Every row gives one point. Any point is a mix of the corners, with weights that add up to 1. It lies inside the corners' shape when no weight is negative. Is each point inside? If not, which corners have a negative weight?

Corners:
(1): [-0.001 -0.023 0.071]
(2): [0.050 -0.014 0.018]
(3): [-0.006 -0.054 -0.070]
(4): [-0.044 0.099 -0.045]
Points:
[0.007 -0.027 0.008] => inside
[-0.011 -0.005 -0.014] => inside
[-0.006 -0.046 -0.061] => inside
[0.023 0.001 0.004] => inside
[0.018 -0.024 -0.020] => inside
[-0.028 0.054 -0.041] => inside
[0.013 -0.026 -0.003] => inside
[-0.046 0.038 -0.035] => outside (2)
[-0.009 0.017 -0.062] => outside (1)

Corners:
(1): [0.019 0.014 -0.030 0.017 -0.056 -0.031 0.027 0.053 -0.028 0.035 -0.019]
(2): [-0.043 0.051 -0.011 -0.117 0.011 0.048 0.038 -0.044 0.041 0.058 -0.022]
(3): [-0.026 -0.012 0.003 -0.038 -0.021 0.023 -0.050 -0.023 -0.004 -0.055 0.067]
(4): [0.053 -0.060 -0.027 -0.041 -0.059 -0.033 0.018 -0.004 0.002 0.046 -0.022]
(5): [0.037 0.065 -0.038 -0.096 0.056 -0.040 0.060 -0.059 0.065 -0.012 -0.033]
(6): [-0.008 -0.026 -0.060 0.007 0.012 0.061 -0.008 -0.006 -0.035 -0.055 0.018]
(7): [0.041 0.044 -0.009 -0.094 -0.001 0.039 0.028 0.018 0.047 0.018 0.016]
(8): [-0.033 -0.002 -0.025 0.023 -0.004 0.048 0.034 -0.016 0.039 -0.005 0.075]
(9): [0.023 0.031 0.025 0.034 -0.043 0.082 0.010 -0.028 0.033 0.004 0.007]
(10): [0.004 -0.054 0.009 0.026 0.009 -0.004 -0.008 0.046 -0.021 0.080 -0.002]
(11): [-0.065 -0.084 0.007 0.027 -0.004 0.046 0.032 0.030 -0.048 -0.052 0.020]
(12): [0.011 -0.043 -0.019 0.029 -0.061 -0.004 -0.028 0.084 0.055 0.078 -0.033]
Points:
[0.043 0.087 -0.031 -0.060 0.010 0.022 -0.021 0.006 0.038 0.027 -0.026] => outside (4, 8, 11)
[0.001 0.003 -0.018 -0.023 -0.019 0.017 0.018 0.000 0.016 0.004 0.004] => outside (10)
[-0.044 -0.013 -0.023 0.010 0.021 0.055 0.058 -0.058 -0.045 -0.026 0.003] => outside (3, 7, 12)
[0.025 0.048 -0.013 -0.088 -0.010 0.025 0.039 -0.056 0.026 -0.021 -0.018] => outside (8, 10, 12)
[0.008 0.026 -0.009 -0.025 -0.018 0.007 -0.021 0.021 0.016 0.029 -0.002] => outside (4, 8, 11)
[-0.002 0.008 -0.008 -0.037 -0.012 0.031 0.021 -0.015 0.023 0.027 -0.002] => inside
[-0.010 -0.049 -0.002 0.008 -0.032 0.043 -0.023 -0.010 -0.005 -0.003 0.030] => outside (1, 5, 7)

Corners:
(1): [0.049 0.038 0.032 0.065 0.059 0.012 -0.069 -0.054 -0.013 -0.004 -0.007 0.016 0.008 0.045 -0.041 0.025 0.065 -0.016 -0.024 -0.023]
(2): [0.020 -0.066 0.049 -0.009 -0.052 -0.020 -0.018 -0.045 -0.061 0.076 0.028 0.000 -0.035 0.002 0.004 0.088 -0.037 0.043 -0.018 0.032]
(3): [0.015 0.015 -0.044 0.012 0.000 0.054 -0.030 -0.046 -0.013 0.011 0.050 -0.054 0.058 0.019 -0.040 0.058 -0.043 -0.046 0.017 0.014]
(4): [0.026 0.039 -0.019 -0.030 0.022 0.020 0.009 -0.022 -0.025 -0.053 0.048 -0.009 0.006 0.018 0.050 -0.019 -0.014 0.015 0.018 -0.005]
(5): [-0.045 0.037 -0.011 0.019 -0.029 -0.049 -0.030 -0.019 -0.024 -0.052 0.016 -0.008 -0.027 -0.007 0.037 0.047 -0.009 0.027 0.019 0.015]
(6): [0.051 0.021 0.045 0.015 -0.040 -0.023 -0.021 0.062 0.003 -0.015 -0.056 -0.036 0.043 -0.057 -0.050 0.024 -0.026 0.011 -0.051 0.028]
(7): [-0.077 0.014 0.034 0.046 0.024 0.062 0.019 -0.018 0.030 0.059 -0.009 0.004 0.016 0.041 -0.005 -0.051 -0.002 -0.004 0.060 -0.057]
(8): [-0.063 -0.061 -0.029 0.026 -0.048 0.075 -0.001 -0.040 0.039 0.059 0.022 0.019 0.042 0.054 0.031 0.064 -0.030 0.077 -0.016 0.004]
(9): [-0.029 0.004 -0.007 -0.044 -0.009 0.025 0.019 0.061 -0.050 0.020 -0.086 0.004 0.025 0.024 -0.014 0.015 0.015 0.024 0.023 -0.033]
(10): [0.005 0.021 -0.026 -0.039 0.006 -0.017 -0.068 -0.013 -0.056 -0.023 -0.029 0.017 -0.031 -0.031 -0.051 -0.034 0.065 0.069 0.055 0.014]
(11): [0.045 -0.048 0.009 -0.056 0.036 0.012 0.020 -0.060 0.057 0.089 -0.027 0.009 0.028 -0.012 -0.026 0.039 0.072 -0.055 0.057 0.006]
(12): [0.015 0.047 -0.006 -0.029 -0.034 -0.043 -0.028 -0.024 0.011 -0.017 0.035 0.016 -0.038 0.070 -0.061 0.017 0.031 0.048 -0.033 -0.069]
(13): [-0.056 -0.060 -0.051 -0.043 -0.048 -0.051 0.009 -0.049 -0.076 -0.027 0.045 -0.006 0.000 0.101 -0.071 0.000 -0.021 -0.012 -0.026 0.061]
(14): [-0.059 -0.036 -0.041 0.005 0.042 -0.041 -0.024 0.041 0.036 0.005 0.048 -0.049 0.041 -0.024 -0.048 -0.013 0.037 -0.023 -0.016 -0.039]
(15): [0.034 0.047 0.017 0.000 0.047 -0.023 0.036 0.015 0.011 0.080 -0.061 -0.016 0.047 -0.038 0.051 -0.016 -0.027 0.044 0.040 0.040]
(16): [0.029 0.048 -0.016 -0.007 0.005 -0.017 0.055 0.030 -0.056 0.062 -0.076 -0.036 -0.026 -0.050 -0.008 -0.021 0.030 -0.041 -0.042 0.017]
(17): [-0.087 -0.026 0.027 -0.045 0.042 0.034 0.047 -0.063 -0.026 0.005 -0.078 0.049 0.043 -0.017 -0.044 0.077 -0.015 -0.043 -0.051 -0.055]
(18): [0.023 0.030 0.084 -0.067 0.054 0.055 -0.005 -0.038 0.000 0.064 -0.084 -0.070 0.060 -0.023 -0.020 0.031 0.024 -0.005 -0.013 0.055]
(19): [0.039 -0.030 -0.073 0.035 0.063 0.037 -0.057 -0.044 0.073 -0.008 -0.069 -0.038 -0.011 0.038 0.070 -0.014 -0.039 -0.025 0.021 -0.041]
(20): [-0.016 0.015 -0.044 -0.015 0.067 -0.016 -0.049 -0.008 0.040 -0.005 0.051 0.043 -0.066 0.071 -0.028 -0.021 0.047 0.004 0.066 0.014]
(21): [-0.053 -0.049 -0.055 0.038 0.037 0.005 0.058 -0.004 0.025 -0.052 0.008 -0.050 0.000 0.013 -0.019 0.047 -0.041 0.026 0.033 -0.021]
Points:
[-0.016 -0.009 -0.002 -0.007 0.017 0.008 -0.010 -0.025 0.006 0.003 -0.010 0.000 0.019 0.020 -0.020 0.027 -0.002 0.007 0.007 -0.015] => outside (16)
[-0.041 0.031 0.024 0.060 -0.071 -0.010 0.029 -0.024 -0.069 -0.044 0.041 -0.008 0.011 -0.017 -0.037 0.055 -0.072 0.062 -0.056 0.018] => outside (9, 11, 14, 18, 19, 20)
[0.013 0.007 -0.010 -0.011 0.009 -0.010 -0.017 -0.014 -0.011 0.002 -0.013 -0.010 0.003 0.007 -0.015 0.027 0.009 0.013 -0.006 0.008] => outside (7)
[-0.006 0.035 -0.028 -0.030 0.015 -0.013 0.018 0.010 -0.030 -0.033 -0.057 -0.051 0.049 -0.035 -0.015 0.005 -0.025 0.000 -0.027 -0.012] => outside (1, 2, 7, 8, 11, 20)
[0.006 -0.005 -0.016 -0.007 0.014 0.003 -0.015 -0.018 0.004 0.029 0.011 -0.015 -0.001 0.023 -0.003 0.006 0.019 0.009 0.030 0.003] => outside (6, 17)
[-0.051 -0.045 0.002 -0.022 -0.010 0.036 0.019 -0.057 -0.063 0.061 0.009 -0.007 0.012 0.019 -0.087 0.057 0.046 -0.027 -0.035 -0.025] => outside (4, 5, 6, 15, 19, 20)
[-0.007 0.003 0.002 -0.020 0.023 0.009 -0.008 -0.021 0.001 0.016 -0.020 -0.011 0.013 0.006 -0.022 0.018 0.013 0.001 0.003 -0.003] => inside
[0.023 -0.074 0.005 0.007 -0.004 0.006 0.028 -0.066 0.021 0.022 0.013 -0.074 0.066 -0.033 0.002 0.104 -0.042 -0.084 -0.089 0.029] => outside (7, 9, 10, 12, 15, 20)
[-0.008 0.009 -0.012 -0.003 0.021 0.000 -0.009 -0.014 -0.001 0.006 -0.013 -0.006 0.004 0.012 -0.017 0.008 0.017 -0.004 0.007 -0.004] => outside (2)

Corners:
(1): [0.044 -0.002 0.030 -0.111 0.073 -0.014 0.008 0.046 -0.034 -0.030 0.047 -0.028 0.016 -0.093 -0.029 0.040 -0.013 -0.101 0.030 -0.011]
(2): [-0.008 -0.019 -0.018 0.025 0.018 -0.024 -0.006 -0.013 -0.073 0.037 0.013 0.025 0.012 0.055 -0.014 -0.011 -0.032 -0.038 -0.056 0.019]
(3): [-0.048 -0.006 0.019 -0.057 0.045 -0.028 0.013 0.016 0.109 -0.011 -0.035 -0.064 0.052 0.032 0.017 0.089 0.038 0.066 0.051 0.003]
(4): [-0.094 -0.054 0.030 0.021 0.006 0.009 0.011 0.022 0.044 0.022 0.043 0.024 -0.016 0.048 0.060 -0.119 0.008 -0.041 0.078 0.068]
(5): [-0.130 0.022 0.017 0.028 0.009 -0.050 0.014 -0.053 -0.017 -0.057 -0.003 -0.036 -0.009 0.066 0.007 0.000 -0.052 0.015 0.022 0.050]
(6): [0.033 0.019 0.065 -0.042 0.059 -0.002 -0.006 0.002 0.041 0.030 0.023 -0.093 -0.048 -0.014 0.060 -0.013 0.028 -0.025 -0.005 0.031]
(7): [-0.048 -0.026 0.028 0.032 -0.005 -0.018 -0.041 -0.021 0.040 0.003 0.073 0.063 0.008 -0.038 -0.089 -0.018 0.020 -0.001 -0.029 -0.008]
(8): [0.049 -0.070 0.006 0.018 0.023 -0.033 -0.031 -0.011 0.050 0.057 -0.031 -0.037 -0.008 0.004 0.054 -0.029 -0.012 0.066 -0.082 -0.001]
(9): [-0.017 -0.038 -0.024 0.042 -0.044 0.015 0.013 0.009 0.015 -0.024 0.037 -0.028 0.018 0.046 0.053 -0.067 0.022 0.024 -0.006 0.038]
(10): [-0.041 0.072 0.032 0.004 -0.063 -0.038 0.017 -0.051 0.045 -0.003 0.062 0.068 -0.075 -0.050 0.030 0.012 0.002 -0.009 -0.040 -0.022]
(11): [0.070 0.034 -0.045 -0.040 -0.062 0.025 -0.040 -0.056 -0.027 -0.032 0.009 0.076 0.021 -0.066 -0.025 -0.067 0.029 0.026 -0.029 0.009]
(12): [-0.016 -0.003 0.033 -0.022 -0.005 -0.017 0.035 -0.073 -0.063 0.032 0.023 -0.015 0.041 -0.004 -0.018 -0.002 -0.039 0.009 -0.041 -0.056]
(13): [0.016 0.019 -0.014 -0.014 0.056 -0.045 0.003 0.002 0.041 -0.022 -0.060 -0.068 -0.005 0.006 -0.009 0.061 0.014 0.030 -0.010 -0.068]
(14): [-0.053 0.028 -0.051 -0.086 -0.015 0.024 -0.038 0.042 0.062 0.041 -0.010 0.001 0.056 -0.005 0.073 -0.068 0.056 0.001 -0.045 -0.027]
(15): [0.010 -0.004 -0.062 0.039 0.023 -0.067 -0.039 -0.026 0.073 -0.003 0.019 0.003 -0.007 0.025 -0.029 0.008 0.005 0.025 -0.047 0.004]
(16): [0.045 0.031 -0.034 -0.049 0.034 0.043 0.039 -0.006 -0.003 -0.080 0.019 0.024 0.019 -0.046 -0.002 -0.056 0.073 0.000 -0.003 0.036]
(17): [0.028 -0.014 0.029 0.093 -0.031 0.050 -0.030 -0.075 0.069 0.034 0.048 0.047 -0.034 0.004 -0.058 -0.044 -0.018 -0.004 -0.068 -0.009]
(18): [-0.033 -0.081 0.005 0.010 -0.017 -0.028 0.055 0.074 0.089 0.043 -0.036 -0.022 0.019 0.092 -0.006 -0.017 -0.003 0.027 -0.025 0.031]
(19): [0.018 0.072 0.007 -0.021 0.050 -0.015 0.003 -0.004 0.026 -0.039 -0.052 -0.030 0.045 -0.050 0.040 -0.016 0.038 -0.020 0.024 0.039]
(20): [-0.030 -0.027 0.019 0.002 -0.034 -0.044 -0.041 -0.047 0.092 0.034 -0.014 0.007 -0.011 -0.005 -0.018 0.036 0.045 -0.017 -0.032 0.004]
(21): [0.017 -0.036 -0.044 0.012 -0.021 0.032 0.020 -0.004 0.046 0.047 -0.016 -0.010 0.005 -0.036 -0.045 -0.015 0.017 0.019 -0.061 -0.007]
Points:
[-0.027 0.001 -0.003 0.000 -0.010 -0.017 0.000 -0.014 0.031 0.002 0.004 -0.003 0.003 0.011 0.022 -0.023 0.016 0.016 -0.016 0.010] => outside (1, 17)
[0.012 -0.001 0.006 -0.017 0.010 -0.007 -0.003 -0.009 0.036 0.010 0.009 0.003 -0.001 -0.024 -0.005 -0.007 0.015 -0.004 -0.027 -0.003] => outside (5, 9)
[-0.017 0.000 -0.015 0.018 -0.015 -0.031 -0.024 -0.023 0.063 -0.001 0.006 0.004 -0.010 0.030 0.005 -0.002 0.018 0.032 -0.042 0.006] => outside (1, 4, 12, 19, 21)
[0.001 -0.006 0.008 -0.017 0.002 0.000 0.009 -0.005 0.018 0.008 0.008 -0.007 0.009 -0.009 -0.003 -0.011 0.012 -0.003 -0.027 0.010] => outside (4, 13, 15)
[-0.033 -0.011 -0.013 0.019 -0.011 -0.015 -0.004 -0.006 0.049 0.008 0.009 0.008 -0.008 0.036 -0.005 -0.011 0.015 0.014 -0.025 0.011] => outside (1, 8, 12, 19)
